Each row is a point. Examples show where two turns around zero, p and q, send a point. Write where each new point lands after one turn and then the other. Backwards means that the second turn is done in reverse. Each puzzle has new turns, and all numbers are rounded.
In the rows, zero is written as 128.

Turn p:
[ 92 109] => [ 94 105]
[141 118] => [142 120]
[151 124] => [151 127]
[121 185] => [115 184]
[135 104] => [138 105]
Turn q:
[147 158] => [130 163]
[140 106] => [149 115]
[131 135] => [127 136]
[145  93] => [160 106]
[ 78 149] => [ 74 122]
Where do these land?
p, then q backwards: [100 122] => [100 133]
q, then p: [118 109] => [131 107]
p, then q: [123 112] => [133 112]
p, then q: [171 169] => [139 186]

Turn p:
[104 196 145 151] => [ 67 153 168 127]
[154 109 145 136] => [148 121 128 159]
[146 119  90 103] => [146 146  88 114]
[ 99 128 152 113] => [134 120 161 107]
[145 108  86 144] => [125 118  78 135]
[120 107 150 121] => [149 110 145 127]
Turn q:
[128 170  93 148] => [146 175 102 113]
[144 121 155 100] => [143 100 156 129]
[134  90 107 157] => [107 110  85 141]
[104 148 145  80] => [126 133 180 100]
[129 111 140 155] => [118 122 117 158]
Where do these land?
q, then p: [ 95 164 171 138] => [ 96 136 178 155]
p, then q backwards: [183 150 118 124] => [122 156 128 181]
p, then q backwards: [123 141 116 102] => [120 149 107 120]
q, then p: [152  73 118 124] => [151  86  93 112]
p, then q backwards: [ 88 105 130 138] => [137  98 126  92]
p, then q: [128 136 115 142] => [112 139 125 121]

Turn p:
[126 122 104 118 110 112  90  76] => [130 145 103 109 113 168  80 120]
[132 184 120 147 163 167 179 166] => [117 150 142 186 154 116 201 135]
[159 106 157 138 120 121  94  94] => [161 115 142 114  97 150  93 150]
[ 97 113 142 131 151 137 127 152] => [ 98 103 154 136 133 113 130 118]
[110 127 136 108  88 147 138 130] => [134 118 120  99 124 135 154  95]
[125 145 121 133  95 110  82 122] => [115 150 110 102  83 138 115 131]
[156 109 140 102 131  78 106 117] => [149 143 135  94 129 109  79 149]
[102 130 138 102 135 135 143 130] => [121 129 146 122 147 124 134  97]
[119 118 118  98 160 160 140 151] => [103 117 151 126 175 134 147 129]
[158 137  98 183 146 148 186 181] => [127 110  98 188 151  94 187 170]
[123 118 135 147 110  94 124  90] => [152 127 109 133 101 126  89 112]
Turn q:
[160 115 156  98 152 102 160 165] => [174 153 138 128 111 121 140 185]
[119 170  90  99 123  93 152 156] => [110 154  68 112 137 119 140 168]
[156 166 134  99 118  94 119 148] => [148 161  88 135 126 105 103 151]
[ 98  99 108 101  81 152 115  94] => [124  99 104  97 106 173 122  83]
[ 99 113 155 129 133  96 114 114] => [127 127 140 109  92  95 133 111]
[147 133 142 168 106 174  88 122] => [116 113 156 163 146 143  78  96]
[ 91 104 122 122 148 152 108 143] => [114 118 158  81 138 138 122 125]
[168 151 137 129 148 172 152  94] => [153 154 141 170 165 155 149 105]
[100 124 119 143 110 132 150 143] => [ 92 120 128 125 113 145 138 142]
[115 115 106 166 162 142 159 101] => [108 105 153 139 152 128 183 118]
[155 117 140 154 127  98  91 128] => [144 103 135 147 121  86 100 126]
Where do these land?
p, then q: [ 97 192 101 126 149 107 116 129] => [ 67 163 109 139 137 108 134  99]
q, then p: [106 131 182 136 150 150 125 154] => [139 148 172 115  88 117 146 107]
q, then p: [153  84 164 130  65  95 157  93] => [171  87  58 112  91 145 149 140]
p, then q: [156  96 152 124 150 149 104 125] => [150 132 168 117 114 143  98 147]
p, then q: [106 163  98 126 107 128 110 103] => [ 97 138 102 130 153 151 129  95]
q, then p: [162 120 171 140 147 146 154 136] => [156 122 151 148  93 112 159 149]
p, then q: [126  98  92 104 138 149 136  97] => [140 119 159 103 175 136 135 113]
p, then q: [114 148 121 151  80 135 123 121] => [115 111  90 142 127 163 139 116]
q, then p backwards: [122 120 108 146 147 111 126 144] => [136 108 128 127 136 128 130 163]
q, then p: [139 129  91  97 148 108 128 177] => [ 91 142 135 105 166 100 141 161]

Turn p:
[137 105  98 179 166 145 125 111 134] => [129 124 118 157 179 119  78 125 125]
[ 96 126  83 139 168 115 128 124 148] => [113 105  80 133 135 138  83 138 131]
[109 131  94 144 137 104 103 165 120] => [145 105  91 138 104 101 106 138 110]
[142 153 122 102 110 135 130 118  91] => [132 159 117 119 116 126 156  93 123]
[129 132 143 119 133  88 103 119 130] => [133 118 131  84 117 110 119 131 133]
[168 119 208  75 118 137 151 147 113] => [135 142 180  90 140 146 209 144 104]
[149 165 116 145 120 131 117 127 116] => [127 162 117 136 123  94 127 121 132]
[ 85 143 148 157 155 168 134 114 147] => [ 84 144 147 149 128 154  86 147 110]
[130 131 135 142 134  98 156 130 148] => [100 103 127 123 139 112 136 144 144]
[129  95 170 122 105 131 146 133  83] => [134 109 174 127 129 132 164  97  97]
[134 107  92  84  62 157 116 120 178] => [177 136 127 152  99 177 144 130 199]
Turn q:
[124 123 124 130 105 157 134 170 105] => [125 134 122  96 124 153 109 168 127]
[138 136 125 131 157  90 176 109 148] => [149 103 149 166 159 100 157 131 132]
[138 124 162  98 100 119 118 178  97] => [107  86 129  68 116 134 110 144 132]
[128  95 136  71  96 148 151 141 100] => [ 80 114 121  90 129 152 156 160 159]
[143 108 165 127  80 138 162 153 131] => [133 114 171  82 122 158 148 152 140]
[104 105  90 153 142 140  92 130 109] => [127 146  86 159  98 150 104 134 116]
[172 174 139  88 141 113 112 131 177] => [139 128 145 104 152  65 113  90 168]
[ 75 120 100 176 131 119  93 102 131] => [128 158 117 180  83 133 118 120  84]
[117 124 101 165 125 128 103 125 137] => [150 152 118 150  98 131 114 127 114]
[165 139 130 162 143  96 146  78 132] => [177 117 128 151 145 116 170  93 113]
[ 97 158 110 124 145 146 111 107 114] => [104 159 103 143 142 115 117 121 100]
[136 132 156 112 171 142 137 112 154] => [118 126 149 146 170 130 120  95 149]
Where do these land?
p, then q backwards: [122 105 110 176  83 163 106 104 162] => [124 101 121 146 172 130 123 152 199]
q, then p: [ 94 157 149 112 163 112  96 125 127] => [128 109 134 101 111 118  79  95 114]
p, then q: [145 156  99 123 128 163 124 148 114] => [166 146 110 125 143 106 130 145 102]
q, then p: [168 101 153 135 161 164 112 171 138] => [172 166 140 120 148 161  94 162 143]
q, then p: [130  80  86 131 130 102 142 133  96] => [148 101 116 193 136 122 139 133 141]
p, then q: [ 98 159 130 129 137 146 149  89 161] => [ 96 174 149 137 118 122  93 130 111]
p, then q: [ 98 123 168  97 144 114 146 145  90] => [ 82 115 111 112 141 160 161 156 118]
p, then q: [147 125 146 108 162 102  94  99 126] => [ 91 113 105 115 145  99 121 109 161]
p, then q: [124 106  98  95 121  97 143 142 140] => [137 141 125 144 120 143 148 152 175]
q, then p: [105 154 162  93 127 162 139 134 105] => [112 125 110 103 107 167 113 131  83]
p, then q backwards: [128 154 126 166  99 106 153 116 144] => [112 120 118  78 137 108 122 125 160]
p, then q: [175 115 108 171  82 104 133 131 133] => [174  94 165 163 114 109 144 104 139]
